Rows are points. To make a cloud, some directions were put in groups of two or more. Within a group, all points are equally far from the middle, so they leave a hole (a ring in 2 directions, a hollow ball in 3). The other directions are filled evenly. Then the cloud was stretched, turned, moved and blurred a little. Count the holes, and give their numbers of directions, smallest first.

Cloud (20 x 3):
[[ 35 -17  -3]
 [ -2 -47  25]
 [-37 -19  18]
 [ 15 -27 -35]
 [-51  -7 -24]
 [ -2  -2 -49]
 [ -7  -7 -48]
 [-53 -13  14]
 [-42 -22  15]
 [ -9  35  43]
 [-60  32 -24]
 [ 22 -10 -16]
 [-16  39  18]
 [  3  31 -27]
 [-28 -10 -18]
 [  0 -36  44]
 [ -8   9   2]
 [-28 -25 -28]
 [ -2  11 -32]
 [-17  18  40]]
Holes: 0

Cloud (48 x 6):
[[ 34  -3 -37  -4 -11 -21]
 [-29   3  52 -24  -3   5]
 [ 30  44  30  34   7 -11]
 [  4 -37 -24 -19  28 -13]
 [  2   3  -2  45 -32 -11]
 [-27  33   2 -26 -20   2]
 [ 19  24  26  50  28   2]
 [  8  25  32 -10  -8  52]
 [ 20 -17 -17 -32   8 -31]
 [ 60   8  -7   1  -7  -9]
 [ -8  11  -1 -50  -5  -4]
 [ 10  18  49  45  23   5]
 [ -4  13  13  16  55  20]
 [-13  -1   8 -53  -2   6]
 [-23   6  22 -47 -14   5]
 [-42  -6   9  21 -22 -23]
 [ 34 -30  22 -18  33 -17]
 [ 50  -4 -26  11   3   8]
 [ -8  14  39   5  30 -42]
 [ 27   6 -34 -29 -19  -3]
 [-32 -38 -12  -5  15  36]
 [ 24 -19 -10 -19   1 -44]
 [ 14  -6 -41 -31 -18  -6]
 [  9  -7  -1 -49  17 -10]
 [ -5  16  23 -14  40  34]
 [-16  22  41   8  -8 -44]
 [-23  24  37  12 -17 -38]
 [-25   3  58 -14   7  21]
 [ 11 -23 -31 -26   9 -25]
 [  8 -31   5 -14  -4  54]
 [-47 -20 -18   0 -25   1]
 [-39 -29  22  20   8  20]
 [ 19  22 -15 -32 -31  17]
 [ 13  13   6  43  43  12]
 [ 29 -24  45 -16  21 -22]
 [-41   1  -7  -5  36   7]
 [-13  10  37  44   0  32]
 [ 18 -18 -10   9 -21 -44]
 [ 28 -15  58 -12  20 -15]
 [  4  -6 -54  -3 -11  -7]
 [ 24 -25  20  22 -21  27]
 [ 36  33  48  26  17   0]
 [  3 -38  20 -14  -6  42]
 [ 20  43  15   4  -1 -39]
 [-23   6  58   7  13 -24]
 [-19 -19 -15  11  47  -9]
 [-14 -24   8  25  29 -35]
 [  2  -7 -35 -35 -33   7]]
Holes: 3 (2, 2, 2)

Cloud (84 x 8):
[[-27   0   4 -36  16 -33  22  12]
 [-13  24 -27 -14  44   6   6  14]
 [  2   6 -36  16  11  26   6 -28]
 [ 22 -31 -23   5 -35  13  46  -2]
 [  4 -11   6 -39  -5 -51  -7 -14]
 [ 41 -32  -3 -23 -25  -3  -2  31]
 [ 42 -10 -54   0 -20  -4  36 -33]
 [ 14 -10  25 -32  -2  -8 -19 -15]
 [ -5   2  -7 -45  42 -39 -17  15]
 [ -2   6 -27 -30 -14 -25 -28  26]
 [-27  -1  16 -25 -12  26  -3  20]
 [ 38 -40   0 -11 -16  17 -12  19]
 [  0 -12  -7  22   7 -15 -33   9]
 [ 29 -24 -43  16 -17  11   6 -43]
 [-27 -19  -4 -56   7 -24 -34  32]
 [-19  -4  24   2 -53 -15  -1   5]
 [ 43 -34  -2 -21  18   2  15  35]
 [-14   9 -49  27 -14 -15  -3 -39]
 [ 22   2 -45 -25 -28  -6  16 -13]
 [  8   0  -1  31 -35 -24   3  11]
 [ -7  12  -7 -34  34 -27  30  14]
 [ 23  -6 -13   3   9  40  20  -4]
 [ 39 -10 -25 -24  22 -14 -31 -21]
 [ -1  13  24  -6  -2 -45 -12 -27]
 [ 44   0 -34 -14  45   4   8  -9]
 [ 10 -13  16 -26 -40 -32  -8   9]
 [ 19   7 -29  33  -7   4 -17 -31]
 [ 49  -5 -11   8 -16   6  -2  27]
 [-18   1  40 -21   9 -33 -12  18]
 [-18 -25 -20 -29  -1 -53  -4  -7]
 [-22  14 -34  11 -17  13  50  13]
 [-23 -18 -40 -31   7   2   7 -19]
 [  6  43 -21 -10 -20  -5  12   6]
 [ 29  26   1 -13  22 -14 -22 -24]
 [-30  23  -2   7 -43 -26  16  -9]
 [ -6   0   2 -34 -34   4 -14   4]
 [ 25  16 -60   5  28 -16  21   0]
 [-22 -25  29 -28 -18  14 -18  25]
 [ 19 -23 -42 -35 -17  -1   5 -14]
 [  7 -10 -19  30 -32 -24  12 -53]
 [-17 -37  -7  23 -15  -4  17 -13]
 [ 20  24 -10 -25 -13  14  12  -3]
 [ 13   8 -31   6  -5 -49 -32 -25]
 [ 13 -34 -39  -7 -11 -44   2   5]
 [  6  14   1 -15  36  18  -3  -7]
 [-15 -27  19 -23 -34  20  -3  27]
 [  9  -5 -10 -38  29  -6 -23 -20]
 [-14   3   6 -17 -36 -45 -33  -2]
 [ 10 -30 -31 -24 -19 -35   2 -36]
 [-16 -21 -14 -28  17 -56 -19   4]
 [ 48 -13 -26  16 -11  -8  51  -5]
 [ 31   8   8 -16   8 -31 -32 -28]
 [ -3   8 -20  -6  -4 -40  24  28]
 [  4  31   6  10   7 -17   1 -47]
 [ 17   0 -35 -19 -13 -54   9 -11]
 [ -6  -7  26 -34  -8   0 -33   7]
 [  1 -23 -27 -37   6 -13 -42  17]
 [  7  11 -32 -28  25  16  44   9]
 [ 19  23 -33 -15  -4   1 -12 -31]
 [ 21 -54 -14 -27  -9 -34 -11   0]
 [ -4  10 -55  13 -14 -19  33   5]
 [ 17 -28 -24  -1 -39 -38   0  12]
 [-17  10   6  19  20  -5   5  24]
 [  1 -18   8 -30 -12  -2 -47  16]
 [ 35 -19 -50  23 -26 -11  19   3]
 [ 30 -15 -45   2 -37  -2   0   8]
 [ -2 -21   3 -14  24 -11  26  42]
 [-16  34 -11 -21  11 -50   6 -22]
 [ 39   0 -17  14 -36 -19  13  14]
 [  2 -50 -20 -14   0  19  19   5]
 [ 35  30 -36  23  20  -6  37   3]
 [-10   7  -7  29 -41  -5  21  16]
 [  8 -21 -35 -15 -16  29   3  -8]
 [  6 -12  -6  34 -21 -34  12 -14]
 [-13  22  -1  -8  14 -51   7 -26]
 [  0 -46  -9  12 -31  -9   8 -30]
 [ 22 -27  -6 -15 -20 -48 -41  -9]
 [ 39  -9   5  14 -12 -39  -8 -36]
 [ 12   2  -5   4 -27 -54   2 -32]
 [ 43 -24 -22  10 -14   1 -15  24]
 [ 20   0  26 -26  17 -34 -33  14]
 [  9  17 -50 -13 -17 -24   4 -46]
 [ -4  -4 -42 -15 -19 -30  14  28]
 [ 23  28 -21 -23   9 -42   3 -35]]
Holes: 1 (8)

Cloud (99 x 9):
[[  4  -2   7   1 -19 -22   2  28  11]
 [-26  -6 -14 -16 -19 -11  28  -5  -6]
 [ 11  12 -24 -33  15 -22   5  -8  -2]
 [-17  -6  -1  -3  -3  23 -27   9 -13]
 [-18 -10 -12 -25 -10   2   3  -8  -3]
 [ -3  -1 -14 -17 -17   9  -2   6 -10]
 [-20   4  20  -3  13   3  29  23   4]
 [  3   4   2  -3  24 -18  17  -6  25]
 [  5 -17  11   0   5 -30 -14   1  -8]
 [  8 -25  -7 -12 -36 -15   4   9  -5]
 [-11   8   7  -8   6   9  -9  10  -2]
 [-11  -6   6  13 -20   3   6  17 -20]
 [  7  11  14   6   3 -17  23  28  24]
 [  7 -14  21  -5  -7 -60  15  -9  16]
 [ -8 -17  -5 -26 -18  -3  26  -6   8]
 [ -3  -8  -9  13  27 -10  10 -41  20]
 [  4   6 -11  -2 -23   4 -12   4   6]
 [-20   5  22 -21   0 -16   5  11  -6]
 [  1   5  21  10 -21  -8 -21   8   3]
 [ -8   6 -21 -20  -4 -27  13  -7   2]
 [-15 -13  -2 -16  -7 -23  -6   3   0]
 [  1 -15   6   1  20   0 -28  -2  -7]
 [ 17  -3  22  -7  -6 -52  20   5  19]
 [ -5   8   1  11  18 -17  40   5  16]
 [-15  -7  12  21 -25  -3 -11 -11 -18]
 [ -1   0  23 -14  -9 -23  14  25  -3]
 [  3  -2  -8   5  -9  -1   2   3  11]
 [  1 -11   6 -18  25 -27 -20  -6   9]
 [  1 -17   2  12  -6 -10   8  19 -15]
 [  9   5 -18  -2  10   9   6 -20 -10]
 [-15 -17   1 -13   1  -4  -4 -32 -12]
 [ -5  19  22   8  -7 -13 -14   0   4]
 [-13  -7  -3  -6 -13 -21  52  -4   0]
 [ -2 -16   0 -36  30   0  10  -6  15]
 [ 11  12  -5  11 -15   9   8  -2   1]
 [-10  -1 -14 -22 -17   3  -8  15 -31]
 [ -2   0 -17  -8 -21 -11 -18   9  -5]
 [  4 -18 -22 -15 -10 -24  -8  -4   8]
 [-25  -9   8  -6   8  -8  11  -4   6]
 [  6  -8  -2   4  -5 -24  -4 -12   7]
 [ -6 -25   6 -11   3 -34  -4 -12  11]
 [-13   3 -15 -10 -13  14   9 -15  -1]
 [ 17   0  -6 -32  21 -36  -5   6  13]
 [ 16   1  26   9   4 -10 -14  12  10]
 [  0   4  14   2  10 -23   4 -13  19]
 [  6  -2  -1 -11  -3 -22  34  10  12]
 [  1  -5   1  -9  -6  -1  27 -19  -5]
 [  8 -26 -17   0   3   5 -15  -7   3]
 [  6 -21   5 -14   5   4  24   2  18]
 [-20  -7   5  -7 -19 -34  16 -11   1]
 [  6 -13   0  -7  20  -9  15  -4  17]
 [ 14   2   5 -17   6 -28 -19 -10   7]
 [  7  12  17  21 -10 -28   1  30   4]
 [  4 -26  20  -4  31  -8   4   5  -6]
 [ 26   0   6  -5  -8 -33 -12   7  11]
 [  8 -10 -20 -22  15 -16 -18 -20  27]
 [ -3  -2   5  11 -12   4   1  12  12]
 [-12 -24 -13 -14 -10   2  23  -4   5]
 [-34 -13   1  23 -10   7  25 -16   9]
 [  3   7   7 -27  18 -13  12 -17  16]
 [  7  -1 -13  -5  -2  10  24  28  -5]
 [-10  17 -14 -33  13   6 -15  -2   8]
 [ 23 -11  16  -1 -27 -15  -1  12   2]
 [  9  -3  21   7  11 -19 -24 -16  13]
 [ -6  14   9 -14  12 -12  -1 -25  12]
 [-15 -35  12   5   7 -18  10 -14  19]
 [  3   4  -1  33  -2  13  -5   3  10]
 [  2  -9   2 -16  20 -14 -34  -5  18]
 [  0 -17  14 -15  16 -15 -35  -7   0]
 [ 12 -10  -1 -40   7 -21  17  27   5]
 [ -5   6 -18 -10  -1   0 -31  10  -7]
 [ 14   4   9  22   6 -19 -10 -18  13]
 [-38 -12  -4 -11   9   7  -3  -5  -7]
 [-15 -21  10 -29  14 -19  -3 -19   8]
 [ 16   4 -22 -18   0  12  13 -35  18]
 [  9  -3  10 -22   7 -14 -20 -16  -1]
 [-23 -10 -23 -11 -29   3  43  -6  -6]
 [  4 -30   3   2   5  12   6  -3   2]
 [ -3 -16   1 -19  23   7  12   0  14]
 [  7 -37   8  -7   4  -4   5   7   2]
 [ 12   9   7 -10  14  -9 -15  -2  20]
 [  5  25 -23 -21  -4  17   7   1  -3]
 [  5 -12  -7  16  -9  -4 -19   0  -1]
 [ 14  13   1  -2  -7  -9  26  10  19]
 [ 13   0 -12  -9  -4 -21  18 -15  28]
 [ 25  -8   8   7 -37  -9  -2  34   7]
 [ 33 -27   5 -20 -21 -19  -7   9  -7]
 [-15 -28 -18 -19  -5  -9  -3 -39   0]
 [-12   1  11   4   8 -16   7  10 -10]
 [ 23  -7   8 -20   6 -34  19  18  16]
 [ -6 -11  -2   4   9 -12  34  -4   4]
 [ -9 -19 -17 -27 -19 -23  17 -15   1]
 [  0  -3 -19 -30  11  -3  -4 -20 -13]
 [ -7 -16  13   5  -1 -20  -4  24 -12]
 [  5 -18  -6 -19  -7   3  18 -21 -11]
 [  0   1   3   4  15  -9  17   6   2]
 [ 11 -12  17  -5 -24  -9  48  22  -2]
 [  7 -15  14 -19 -13 -32  20  -9  -1]
 [  9 -22 -29 -15  -4   6  16 -21  -6]]
Holes: 0

Cloud (95 x 9):
[[ -2 -21  -5  23   0   9  54  12 -11]
 [  7 -20 -32 -28   9  32   2  30  -6]
 [ 12  37   2  25  36  -3   5  -5  -8]
 [ 35 -24 -45  18  -3  34  -5   1 -49]
 [  1  21  24  41  -2 -14  23 -17 -12]
 [ 14 -11 -39  29 -23  21  24  10 -18]
 [  4  35 -37 -32  13  19 -33  22   2]
 [ 12  26 -13  -8  -3 -37 -20  -1  28]
 [-21  24 -27   8  -4   4 -27  25 -30]
 [ 38  20  -6  -4  27  28  34  12 -30]
 [ 18  17   2 -34 -14 -36   6  25   3]
 [  6 -26   7 -29  42  18   5   2 -24]
 [ 22  35 -16  20   0  23   7 -37   0]
 [  5   8 -18   9 -12   2 -24   8 -44]
 [-17   8 -46  -6  -2 -17  15 -24 -27]
 [-29   4   4  -4  14  -7   1 -38   9]
 [  7  46   6  28  32  17  10   5  -3]
 [-23  26 -16 -42  11   4  15 -16 -10]
 [ -9  22 -39  40   5 -18   8  -3  -7]
 [ -2  31  18  -4  12 -12 -40  25   1]
 [ 43 -16 -22  -1  28  45  37 -29  -5]
 [  9  -3  19  21  -2  -5  55   6 -24]
 [ 29   3   0 -15   3  39   5  32   3]
 [-11  18  13  40   3  12   8 -18 -15]
 [ 31  35  -5  20  -6 -21  20 -22  13]
 [-14  27   8  26 -37   4 -33 -15   7]
 [ 25 -30 -25  10 -18  40  -1  -8 -25]
 [ 57  -1  -8   9   8  15  12  -8 -46]
 [ 38 -34 -11 -10   2  27  15  19  15]
 [-21   3  -7  18  11  12  -6  30  22]
 [-15  14  19  -4  -9  31  16  21 -25]
 [ 39  15 -39  -3  -3 -13 -33  14 -19]
 [ 11 -40 -31 -10   4 -33  -9 -29  -6]
 [ -8   6 -24   9   9  11 -17  -8 -47]
 [ -1  31 -36 -34   7   7 -21  33   6]
 [  6  -3 -18  36  -2  41  13  32 -10]
 [ 20 -19  11 -10 -20  26  -5   7  18]
 [-33 -23 -11   0  25 -16  11 -16   3]
 [ 14  -2   7 -33 -11  -8  29 -26 -10]
 [  8  -8  17   6   4  -3  13  26  32]
 [ 35 -12 -50  14  -2  -3 -24   7 -38]
 [-16  10 -23 -18  42  23  34  10 -32]
 [-13  16 -14  35 -21  26 -17   0   1]
 [ 51   9  18  -5 -10 -14  22 -19 -30]
 [  7  57  -3  36  18  17  -7   5  -9]
 [ 20  15 -46   9  -4 -17   9  25 -33]
 [  0 -26  17   6  16  18 -16 -37   9]
 [-17   9 -43 -12 -13  47   0  17 -21]
 [-17 -21   1 -15  14   1 -28  28 -10]
 [ -8   5 -15 -10  20  60  40  -4 -14]
 [ 10  13 -12 -23   4  13  50  12   9]
 [  6  34 -26  23 -22   8  48 -19 -23]
 [ 17 -32 -10  -7  13 -32  -5 -51 -22]
 [-12  -9 -18  -3 -26  18  -5  17 -27]
 [ 13  32  -5  -5  22   3 -41  19   7]
 [ 13  23  16 -19 -13  -7 -16  41 -16]
 [ 29 -14 -20  11   3  -6  12 -21  26]
 [ -3  17  19  38 -23  12 -11 -12 -11]
 [ 31  36 -26 -25  22  42  14   8 -20]
 [-25   7  -4  33  -3  -7  30 -14   2]
 [ 15  -8 -26  -1 -14 -49 -11 -24 -14]
 [ 43   1  21  30  35   5   2 -11  -6]
 [-23  13 -30  37   9 -12  17  -7  -5]
 [-20 -13 -19   6  41  37 -26   9   0]
 [ -9  -6  41   6  36 -10  10  -6   9]
 [ 28 -28 -38  -2 -21 -22   8 -13 -27]
 [-20   9 -30  14 -15  23  29   7  17]
 [-49  25 -26 -11  12  -7  21  -7 -22]
 [-30  27   0  16  -5  46  -4  10   9]
 [ 40  31 -21  18  -7  -1  47  -8 -27]
 [ 43  29  -6  21 -33  -3 -13   7  15]
 [ -1  -8  -1  23  -5  17  26  37   6]
 [ 48 -20  -7  -4 -16  16   0   6  16]
 [  5  -9 -22  14 -16 -16 -22 -18  22]
 [ 23  15 -15 -31 -18 -19  27  -9  -3]
 [ 12  42 -18  22 -20 -15 -50  -6  -2]
 [  2  39  13 -13   0  -9 -26  29 -23]
 [-17 -22  -1 -16  14 -21 -18  14  21]
 [-25  27  -8 -32  -1   9 -41  -6   4]
 [ 33  -2 -24 -23  11  42   1  30  -5]
 [ 32  16 -25  10  16  23 -37 -11  15]
 [ 26  20  -3 -19  14   0  48  14 -11]
 [ 25 -12   1   5   4 -39  -3 -35  19]
 [ 25  31  38  19  10   5  -7   7   7]
 [-16  33  15  14  -2  44  11  27   0]
 [  2 -29  -1  -1   2 -23  -6 -19  31]
 [  6  27 -28   9   6  14   8  -5 -54]
 [-23  30  18   8  10  41  30   7   1]
 [ 46  29 -17  11  -1  30   6  15 -35]
 [-26  -1 -21  13  29  23  -4 -34  -9]
 [ 22  12   9   4   6 -13  13 -36  20]
 [  3 -31 -40 -12  21 -14   8 -39 -19]
 [ 49  13 -35   9 -14   7   1  28 -27]
 [ 13   9  40   6  25  -2  28  -3  16]
 [ 55   3 -31  12 -18  31  -5  -3 -25]]
Holes: 3 (2, 2, 3)
